Each row is a point. The window is the flat piece filled in between its corners: a triangle in 3 columns, a solid with four corners in 4, and so on. A path goes straight from each point to the next, and from the last back to the first. After which points does the path pass through the window?

Window (4 x 4):
[[ 2.7  3.2  2.7 -2.4]
 [ 3.4  4.9 -1.1  4.9]
 [-4.6  7.0 -4.0  4.7]
 [ 1.0 -2.3 -1.3 -7.6]]
Path:
(1): [-2.4 -0.1 -1.3 -1.3]
(2): [ 3.2  4.7 -4.2 -0.7]
(3): [ 0.1  9.9 -3.7  1.6]
(4): [0.3 1.9 2.5 3.9]
(5): [1.3 0.9 1.3 5.5]
(6): [-0.6  7.9 -0.8  1.6]
(7): [ 0.5  4.1 -2.9 -1.1]
(8): [-0.4  2.2  4.0  3.5]
(9): [ 2.5 -2.6  0.8 -3.8]
(10): [ 4.1  7.3 -2.9 -4.0]
(11): [ 2.9  8.2 -7.5  1.2]
(12): [-0.2 -0.5  2.2 -2.6]
Through the window after points: 7, 11

Window, 8 rows:
[[  2.5  -1.5   2.4  11.0   1.7   4.1  -1.9  -5.5]
 [  3.7   4.8  -3.5  -6.9  -2.2  -1.3   0.1   2.1]
 [ -0.7  -5.1  -0.4  -0.7   4.9   0.5   0.0  -4.4]
 [ -1.3  -2.1  -2.6   2.3  -2.8   1.7   1.8   1.1]
 [ -6.0  -4.4  -4.8  -1.8   2.3   5.1   0.4  -7.7]
 [  5.4  -1.8  -4.1  -7.4  -1.0   4.2   2.8   2.7]
 [  3.5  -6.9  -6.0  -5.0   2.3   3.8  -4.5   0.2]
 [-10.9   3.6  -1.1  -5.0   5.3   3.8   1.5  -1.8]]
Path:
(1): [ 5.0  0.1 -6.1  4.9  8.3  3.7 -0.7 -3.6]
(2): [-2.9 -3.9  3.6  3.7 -3.2  3.9 -1.5 -4.3]
(3): [-1.1 -1.8 -0.5 -3.8 -2.6  2.7  0.6 -5.0]
(4): [ 2.3 -1.2 -3.6  1.2  1.2  1.7 -0.4  2.2]
(5): [ 2.1  1.2 -5.5 -4.2  1.4  0.9  3.2  3.4]
(6): [-2.6 -1.1  1.2 -4.2 -1.5  5.9  1.2 -4.4]
(7): [-2.2 -3.6  0.5 -3.8 -5.2  4.2 -3.5 -2.9]
(8): [-2.3  0.8 -5.5  0.4  5.6  2.9  2.2  0.4]
Through the window after points: 1, 3

Window, 9 rows:
[[-2.8  3.1  4.9  5.1  1.1 -5.3  5.1 -0.6  2.6]
 [-5.3 11.6 -8.8 -6.1 -2.3 -3.6 -5.6  1.9  3.4]
 [-6.0  6.6  1.9  1.8 -4.4 -3.5 -4.3  3.1 -3.1]
 [ 6.4 -0.5 -6.4 -2.1 -1.7  6.7  2.8 -5.3 -5.8]
 [-1.6 -4.9 -4.2  1.9  2.4  0.3  4.7  1.0 -0.4]
 [-3.9  0.9  2.7 -1.7 -1.6 -7.2  3.9  0.1 -2.6]
 [-1.4  2.1 -2.1 -5.8 -2.0  8.9  1.4 -2.6 -3.5]
 [ 2.5 -7.4  2.6  3.0 -3.1 -2.8  6.9  0.3  4.4]
 [ 2.5  4.7 -5.2 -9.3  3.7  5.0 -6.8  1.8 -3.7]]
Path:
(1): [ 0.0  2.0  0.4 -0.3 -3.2 -0.6  5.7  1.6  0.6]
(2): [-1.2 -2.5 -1.5  1.5 -0.6 -0.7  1.7 -3.9 -0.1]
(3): [-1.6 -1.3  3.0  2.3  0.9 -0.1 -1.8 -8.1 -2.7]
(4): [ 0.3 -0.6 -4.1 -2.0 -0.8  2.1  4.8  7.1 -2.6]
(5): [-0.9  4.6 -4.9 -0.1  1.2  1.6  2.0  7.2 -9.6]
(6): [-4.4 -1.0  4.2 -1.5 -5.3 -1.4 -1.1 -6.7  6.6]
(7): [-2.5 -3.0 -4.2 -3.4 -2.1  0.1 -1.0 -8.7 -1.3]
(8): [-3.4  6.5  0.8  0.0  0.6 -6.5  4.3  9.7 -0.1]
(9): [ 0.2  6.8 -3.7 -1.5 -5.3  5.9  4.7  2.1 -3.7]
(10): [-4.3  2.6 -0.6 -2.0  1.8 -2.9 -3.0 -2.1 -1.2]
(11): [-6.0 -4.5 -1.4  0.0 -2.5 -3.3 -2.5 -4.8 -2.0]
(12): [ 0.7  2.1 -0.7 -1.3  0.5 -1.3  6.0  2.1 -1.9]
(13): [ 0.1  1.7  0.3  1.2 -4.0 -2.4  6.0  2.4 -0.2]
(14): [-2.4 -2.3 -0.8  1.9  0.8 -0.8  3.0 -3.2  1.5]
(15): [-1.7 -3.2 -5.2  0.1 -0.1 -3.4 -1.6 -2.8 -2.2]
(16): [-1.3  1.8 -0.4  0.7 -0.3  2.8  4.6  3.0 -1.2]
Through the window after points: 5, 7, 11, 15

Window, 12 rows:
[[ -0.9  -7.4  -2.4  -2.7   0.7  -1.5  -4.9   4.7  -1.2  -3.1  -0.1   2.9]
 [ -2.4   0.0  -1.4   2.5  -0.5   5.6  -1.4   0.7  -0.2   2.7   4.1   4.1]
 [ -2.9   5.7   0.6  -1.2  -4.6   0.1  -2.8   0.2  -2.9  -4.1   1.0   0.2]
 [  8.1   2.1 -12.1  -5.3   2.5   6.3  -0.4  -3.4  -1.9   4.2  -6.9   1.5]
 [ -2.6  -0.5  -9.3  -2.0   4.8  -2.6  -0.5  -8.2   3.8  -0.1  -2.5  -0.5]
 [ -4.3  -2.8   0.1  -3.0  -4.9   0.7  -0.6   0.9   1.5   3.7  -0.5   3.1]
 [  3.6   2.0   1.0  -0.1   4.4   4.4   0.3   3.0   1.0  -3.5  -9.4   0.2]
 [ -0.9  -0.6  -2.0  -0.4  -4.3   2.0   3.6  -0.6  -6.7  -1.0   1.0  -4.1]
 [ -3.5   5.3   6.1   2.2   4.1 -17.2   3.7  -8.2  -1.8  -6.2   0.2   3.4]
 [  5.4   2.3  -0.5  -1.6  -5.3   2.2   0.2   1.6   7.2   5.5   7.0  -2.4]
 [ -0.2   2.9   3.2  -8.4  -0.2   0.1   7.9   9.8  -5.8  -9.5   0.3   0.2]
 [ -3.6   5.5   1.0   2.9   2.0  -6.2  -1.7   1.5   0.9   3.8   0.4  -0.6]]
Path:
(1): [-3.7  0.4 -5.9  4.1 -0.2  0.6  2.8 -0.7  5.2 -2.0 -1.5  0.4]
(2): [ 3.3  2.3 -0.6 -6.4  2.3 -3.8 -2.5 -5.0 -1.7  3.1  1.8  0.2]
(3): [-0.4  3.0  2.9 -2.9  0.8 -1.6 -1.8 -2.7 -1.1  1.1  2.1 -6.4]
(4): [ 0.0  1.0 -2.3  1.7 -3.7 -5.2  4.9  1.6  3.9 -2.7  0.4 10.8]
(5): [ 0.5  0.2 -2.7  2.1 -2.3 -0.3  1.1  2.0  2.6  0.0  2.2  2.4]
(6): [ 0.3  3.1  0.2 -5.1  2.2  4.3 -3.6 -2.6 -2.2  5.2  0.9 -1.4]
(7): [ 0.4  1.1 -0.1 -7.0  2.0 -1.7  1.1 -0.9 -1.1 -1.2 -0.4 -1.4]
(8): [-0.1  0.4 -5.7  5.3 -1.1 -1.4  0.2  0.2  1.7 -2.2 -4.1  3.7]
Through the window after points: 1, 3, 5

Window (14 x 14):
[[ -6.7   4.5  -0.7  -2.3  -1.5  -6.9   4.2   0.0  -1.7  -2.7   2.8  -1.4
    1.9   4.9]
 [  7.8  -2.1   1.5   7.5   0.9   2.6  -3.0   2.0   0.5   3.7  -0.7  -6.0
    6.7   4.0]
 [ -1.3  -1.1  -9.5  -2.4   7.5  -0.4  -8.1  -1.7  -0.9  -0.6   2.1   2.7
   -6.0  -4.1]
 [ -2.1   1.3   3.2  -0.5  -2.5   6.8   0.7  -3.3   4.7   0.3  -3.3   2.8
   10.3  -0.4]
 [ -2.2   3.5   2.3  -5.0  -3.2  -3.9  -3.3  -0.1  -9.0  -2.2   7.9   0.6
    7.5  -0.9]
 [ -0.6  -1.1   1.7  -4.5   1.4   8.6  -5.1  -0.6  -2.4   1.0  -8.6  -1.4
    4.4   1.0]
 [  0.0   2.0  -4.1   3.1  -0.1   0.5   6.4   2.4  -4.1  -3.4   0.6   3.1
   -4.1  -0.9]
 [ -2.5   6.5  -8.0  -0.4  -3.2  -2.4  -2.9  -1.1  -0.1  -1.4  -3.2   2.2
    3.3  -1.1]
 [ -3.9  -1.7  -4.0  -1.8  -4.4  -1.4  -0.7   3.5  -1.3  -7.4   1.7  -0.8
    3.3   3.1]
 [  0.5   3.6  -2.1  -3.9  -1.1   1.6   1.9   5.1  -0.1  -2.6   1.9  -2.3
   -3.2  -2.6]
 [  2.9  -6.8  -4.3  -5.1   1.0   3.0   8.3   4.9   4.4  -4.4 -12.3   2.7
   10.9  -7.5]
 [  2.7   6.1   3.5   7.8   1.6   0.5  -1.1  -1.6   1.7  -5.1  -2.7  -2.2
    8.4   0.1]
 [ -4.7   2.6   3.3   2.0  -3.3  -2.6  -1.3   5.1  -2.0  -0.3   0.4   1.0
   -3.4  -0.1]
 [ -5.6  -1.1  -6.0  -0.8   0.4   0.7  -0.7   1.5  -4.5  -0.8   1.7  -3.9
   -3.0  -5.6]]
Path:
(1): [-2.1  3.2 -4.9 -1.0  3.2  5.7 -2.8  5.4 -1.0  3.1 -1.4  0.3  1.5 -2.2]
(2): [-6.4  3.4 -1.2  0.7  1.5 -0.7 -2.8  4.2 -1.0  0.2 -0.3  1.8  3.7 -0.9]
(3): [ 4.3 -3.8 -0.5 -1.5 -7.2  3.4  5.0 -4.5 -0.4 -5.9 -0.4 -3.8 -0.7 -0.3]
(4): [ 4.0 -1.5 -2.1  0.5  1.8 -5.6 -0.7 -5.6  0.0 -0.6 -2.2 -3.1 -4.0 -1.2]
(5): [-3.8  2.5 -1.3 -2.4 -0.5  6.5 -0.2  6.5 -0.3 -3.1 -2.1  3.7  8.2 -0.2]
(6): [-1.2  1.3 -1.4  2.2  0.3  4.5  0.3  5.0  0.3  2.1 -1.0 -0.3  9.4 -1.0]
(7): [ 1.6 -0.5  0.9 -0.5 -2.0 -0.9  0.0 -7.5 -0.2 -4.8 -1.0  0.2 -4.9  0.8]
(8): [ 1.0 -0.9  1.5  1.0 -2.9 -6.8  3.1 -7.3 -0.8 -7.5  0.2  0.1  1.8 -0.8]
Through the window after points: 2, 6

Window, 14 rows:
[[  4.0  -0.4   2.1   4.3  11.1   3.0   3.0  -0.6  -2.1  -2.4  -7.0   0.5
   -1.1  -1.6]
 [  9.2  -2.3   4.9   8.5   1.9   1.9   5.1  -1.0  -1.2  -3.0  -2.6   2.5
   -1.4   1.1]
 [  1.0  -3.3  -3.7   3.8  -1.7  -5.3   3.0  11.2   7.4   0.2  -1.9   1.6
   -0.6   3.5]
 [  2.0  -2.3  -3.8  -1.6  -4.0  -3.1  -3.5   8.2   8.6  -6.7   0.3   5.9
   -4.6   0.9]
 [ -5.8  -0.6   0.3   0.7  -4.4   1.9  -5.7   3.9   9.7   3.6   0.6   2.4
    3.9  -4.3]
 [-11.1   7.5   0.7   4.4  -4.9   0.5  -4.2  -3.3   4.8  -0.8  -5.1  -2.3
    4.5   1.0]
 [  5.9   0.2  -0.4   1.3   3.9  -0.8   7.0  -2.9   2.1  -1.0  -6.0   4.9
    5.2   1.5]
 [  4.5  -2.0  10.3   3.5   5.6  -6.4   2.2   1.4  -0.1  -6.4  -3.4   2.9
    0.7  -2.6]
 [ -7.5   7.7   1.8  -2.0  -1.9   1.7  -4.6   3.7   5.7   1.2   7.0  -0.2
    3.9   0.9]
 [  3.9  -1.6  -1.7   2.4  -0.2  -7.1   3.7   3.7   0.4  -0.7   0.5   5.0
   -5.1  -4.5]
 [  1.6  -6.0   3.0   2.0   0.9  -1.2   5.4   4.0  -5.3  -5.6  -3.4   5.1
    0.8  -0.5]
 [ -4.9   3.3   2.3   0.1  -3.2  -2.0  -8.0   2.6   2.9   4.4  -2.3   4.2
    1.2   3.9]
 [  0.3  -1.4   6.8   1.8   5.0   1.9   8.6  -3.4   2.1  -0.4  -5.3   3.0
   -3.2   1.6]
 [  6.4  -3.0  -0.1  -5.3  -5.3  -4.2  -0.1  10.0   4.0  -1.3  -0.7  -1.4
   -3.6  -2.2]]
Path:
(1): [ 2.5  3.6 -0.2  1.1 -3.1  3.6  4.3  8.1 -0.9 -3.3 -3.0  8.9 -4.9 -3.2]
(2): [-0.5  1.8  2.1  1.5 -1.5 -1.3  1.1  4.7  3.1  0.4 -3.6  4.4  2.0  0.5]
(3): [ 0.6 -3.3  0.3  0.7  2.2 -0.8 -2.4 -3.5  0.6 -0.8 -1.6  2.2  1.1  1.6]
(4): [ 2.5 -5.9 -0.4 -1.3  3.1 -5.8 -2.7 -4.5 -0.9 -4.7  2.1  1.3 -1.1  3.9]
(5): [ 3.4  0.8  3.2  4.4  1.4  0.5  4.0  3.5  1.3 -1.3 -4.0  2.4 -0.6 -0.5]
(6): [ 2.6  7.2  3.6  3.4 -0.4  1.0 -0.8  2.7  5.3 -0.9 -6.7  5.0  6.0 -4.1]
(7): [-2.0 -1.9  1.4  0.9  1.3 -0.9 -0.8  1.3  1.2  1.5 -1.1  1.1 -0.7  2.0]
(8): [ 0.3 -1.8 -0.6  0.6 -1.1 -3.3 -1.4 -0.4  2.5 -4.0  3.2 -0.4 -1.4  1.5]
(9): [-0.7  1.3  3.7  1.3  0.3  1.0  1.7  4.6  4.2 -1.0 -6.8  3.6  1.5 -0.1]
(10): [-0.8  2.3  4.7  0.9  0.2  1.0  6.2  6.3  5.0 -0.4 -5.9  9.8 -1.7  0.9]
(11): [ 3.0 -4.3  1.1  3.4  5.9 -1.2  2.1 -8.2 -1.0 -1.7 -1.8 -6.3  0.9  0.6]
(12): [ 1.3 -2.3  1.2  2.1  4.2 -2.2 -1.0  0.0  3.9 -2.1 -3.3  0.3  1.1  1.5]
Through the window after points: 2, 10, 12

Window, 14 rows:
[[-6.5 -0.6  2.5 -2.2  1.4 -0.2  0.5  5.6  6.6  1.8 -3.4 -1.4  0.0 -9.6]
 [ 0.0 -4.0  1.2  5.4  2.4 -3.7  1.4 -4.2 -1.3  1.4 -6.4 -0.8  2.9  5.8]
 [-6.4 -3.9  0.8 -3.1 -1.6  3.8  4.1 -0.7  1.7  6.2  1.6  1.5  3.3 -7.7]
 [ 2.7 -1.9  0.1 -2.3 -2.4 -3.7 -2.4  0.7 -0.4  5.2 -2.2  0.3 -1.6 10.0]
 [ 4.6  2.0 -6.4 -0.2  0.0 -4.8  1.9 -0.1 -6.1 -0.9 -0.8  1.8 -3.5  2.9]
 [ 0.5 -0.3  1.0  4.8 -2.8 -5.3  0.1 -1.8 -1.6  1.7  2.3 -8.5  2.6  6.8]
 [ 3.6 -2.7  3.4  6.5 -2.2  0.5 -7.2 -3.1 -4.6  2.8 -2.1 -3.8 -0.3  2.7]
 [ 1.5 -4.6  0.9  0.1 -7.7 -5.1 -2.4 -4.2 -1.8 -3.3 -3.8 -2.4  1.7  4.0]
 [-3.6 -0.8  3.8  2.2 -4.9  3.6  8.2  5.6  8.8  2.7  0.4  5.5 -1.7 -8.2]
 [-1.4 -1.5  5.9 -2.1 -0.2 -0.3  4.5 -4.0  3.2  2.0 -0.6 -2.1 -5.7 -2.5]
 [ 5.4 -3.3 -5.9  1.6 -2.3  1.1 -0.2 -3.1  0.6  0.8 -4.4 -6.5 -1.2  6.7]
 [-5.1  2.5 -0.7  3.4 -5.3 -0.6 -1.4 -4.2 -2.1  3.1 -5.8 -3.4 -1.7  4.6]
 [ 5.3  1.3  3.0  0.8 -4.0 -2.4  0.9 -2.2 -5.7  4.2 -7.9 -6.8  4.0  4.5]
 [-6.9  0.0  3.4 -5.5  1.3  8.6  7.7  7.6  3.7 -4.0  1.7  5.0 -1.7 -4.9]]
Path:
(1): [-1.6  3.5  0.9  2.2 -4.0  1.1  0.1 -2.8 -0.2  2.0 -2.8 -0.3 -0.5  1.9]
(2): [ 1.5  4.4 -1.1 -4.5  3.1  1.7 -3.9 -8.2 -0.4 -2.8 -6.8 -4.2  2.6 -7.3]
(3): [-4.0 -6.5  3.9  3.6 -4.9 -0.5  4.2  4.8  1.1  6.3  2.8  0.8 -1.9  2.5]
(4): [-6.8 -4.5 -4.8 -0.4 -2.7  0.6 10.5  6.1 -6.0  6.9 -1.8  1.5 -1.2  1.1]
(5): [ 1.3 -0.1  3.4  0.1 -1.6 -1.3  0.0 -3.1  3.4  0.0 -1.9 -3.2  0.4  0.5]
(6): [ 6.8  1.9  0.8  0.1 -4.1  5.2 -6.1 -5.7  0.9 -1.1  0.4  0.9  0.9  6.3]
(7): [-1.9 -5.5 -3.3  0.8 -1.5 -4.0  5.0  0.6 -0.2  3.0 -5.2 -6.2 -1.4  1.0]
(8): [-2.8 -8.0  1.4  1.1 -1.4 -3.0 -0.7 -1.5 -4.9  2.6  0.2  1.0 -7.1  0.3]
(9): [ 3.3  3.7  0.7 -1.2 -2.1 -0.9  1.3 -0.2  4.3  3.5 -5.0 -2.7  6.3  7.1]
(10): [-1.1  6.1  0.5  2.8  1.3  2.3  0.7 -2.8  3.9  3.1  3.2  1.0  3.3 -5.8]
(11): [-2.0 -5.0  1.4 -0.6 -2.5 -0.7  1.5  0.1 -0.5  1.2 -2.4 -1.1 -3.0  1.0]
(12): [-0.2 -6.4  4.1  2.8 -6.3 -3.2  4.8 -4.0 -5.3  5.4  0.6 -5.5 -3.9 -2.5]
(13): [ 0.8  3.6 -2.0 -1.3  2.3  0.3 -2.6  0.1  5.5 -0.6 -5.7  0.4  2.4  4.3]
(14): [-1.2  3.6  1.4  0.1 -0.2 -2.2 -0.8 -2.3 -0.9  1.9 -2.7 -0.1 -0.9  2.4]
(15): [  0.5 -16.2   2.0   1.6  -5.5   1.3   5.2   2.7   4.3   4.1  -4.0  -6.3
  -0.5   0.8]
(16): [-4.4 -4.0 -0.7  1.5 -3.1 -2.6  1.7  0.2 -0.4  2.3 -4.8 -3.4 -2.0  1.7]
Through the window after points: 2, 6, 8, 14, 16

Window:
[[ 4.5 -0.2  3.0  1.5  0.7 -3.1 -4.6 -2.1 -2.0  0.4  3.9 -1.7  5.0 -3.4]
 [-8.5 -2.9 -3.3  2.6  3.4  1.1  1.7  4.5 -3.1  0.1  1.0 -1.9 -5.2  4.5]
 [-1.5 -2.1  2.9  1.0  2.0  2.6  8.5  8.7 -4.3  1.6 -3.2  1.0 -4.3  6.7]
 [ 3.5  0.4  8.1  5.4  1.7  3.3 -5.4  1.1  5.1 -3.7  2.3 -2.1  0.2 -4.1]
 [-1.4 -0.4 -6.9 -2.6  1.1  5.8  3.6  9.1 -1.4  2.3  1.0  0.0 -5.5  1.1]
 [ 0.4  0.4  6.4 -0.8  5.0 -3.6 -3.9 -0.3  9.1  1.5  1.4 -1.3  5.0 -4.9]
 [-3.3  2.7 -5.3  0.1 -5.9  9.4  0.3 -7.0  3.0  6.9  0.2 -3.7  1.9  1.0]
 [ 1.7 -3.1 -3.4 -1.6 -4.9  6.5 -1.7 -3.4  6.5 -4.6 -1.1  2.3  2.8  4.7]
 [ 6.2 -5.7  7.2 -1.1 10.0  0.4 -5.7 -5.8  5.6  2.0  1.8 -4.6  0.0 -5.8]
 [-2.3  2.1 -3.5  0.6  1.3 -0.3  3.3  6.7 -3.3 -1.0 -8.2  0.4 -9.6  3.9]
 [-1.3  4.8 -4.1  0.8  6.2  3.3  2.9  6.7 -2.6  0.6 -1.1 -3.1 -3.6  9.3]
 [-0.5  1.5 -3.0  2.7  2.1 -1.1  9.4  2.7 -0.5 -2.2  2.5 -3.8 -4.5  1.3]
 [-1.4 -2.2 -5.5  0.9  0.7 10.1 -0.3 -2.6  3.0 -1.0 -5.6 -2.4  6.8 -2.4]
 [-1.9  2.8 -4.0  2.7  2.4  5.7  2.5 -3.2  0.2  1.6  1.5  5.8 -0.3  0.3]]
Path:
(1): [-8.7  1.2  1.8 -2.9 -1.8  2.6 -2.6 -8.6 -4.1 -4.0 -0.5  3.7 -4.3 -4.7]
(2): [ 7.4 -0.5 -2.9  4.6  6.3  4.2  2.3  4.2  6.6  6.0  1.5 -2.8  3.3  3.4]
(3): [ 1.8 -1.8 -1.6  6.9  2.9 -1.2 -5.2  4.9  3.1  2.2  1.3  0.3 -3.1 -0.3]
(4): [-2.3  2.5  1.9 -3.8  3.8  4.2  5.2 -2.3  0.5  1.1 -0.2 -4.2  0.8 -0.3]
(5): [-4.4  3.6  2.0 -2.6  4.8  5.7 -0.4 -1.9  0.0 -2.0 -2.5  0.6  3.7 -0.5]
(6): [-0.2 -2.9 -2.4  4.6  0.4  0.2  1.8  2.0  1.1  2.1  1.7 -2.5 -4.3  2.7]
(7): [ 1.1 -2.4 -2.6  6.6  0.8  1.1 -2.1 -0.1  6.0  3.3 -2.6  1.9  0.0  3.0]
(8): [-3.8  0.0 -3.0 -2.4  2.3  6.7  4.9  1.3 -2.7 -3.0 -0.7 -4.6  0.8 -1.2]
(9): [-2.4  3.0 -2.0 -1.0  3.6  4.2  0.6 -0.2 -1.6 -0.2  1.4 -0.3 -4.6  1.8]
(10): [ 0.5 -1.1 -2.2  4.6  2.3  1.3  5.1  4.4  1.4  1.2 -1.3 -0.5  1.5  3.5]
(11): [-1.2 -2.7 -2.4  8.0  0.5  4.2  1.4  5.2  5.3  1.1 -1.4 -1.3 -3.7  6.5]
(12): [-1.2  2.0 -0.4 -8.2  2.2 -0.7  2.0 -2.9 -7.4 -1.5  2.9 -1.2  1.9 -5.0]
Through the window after points: 1, 7, 9, 11
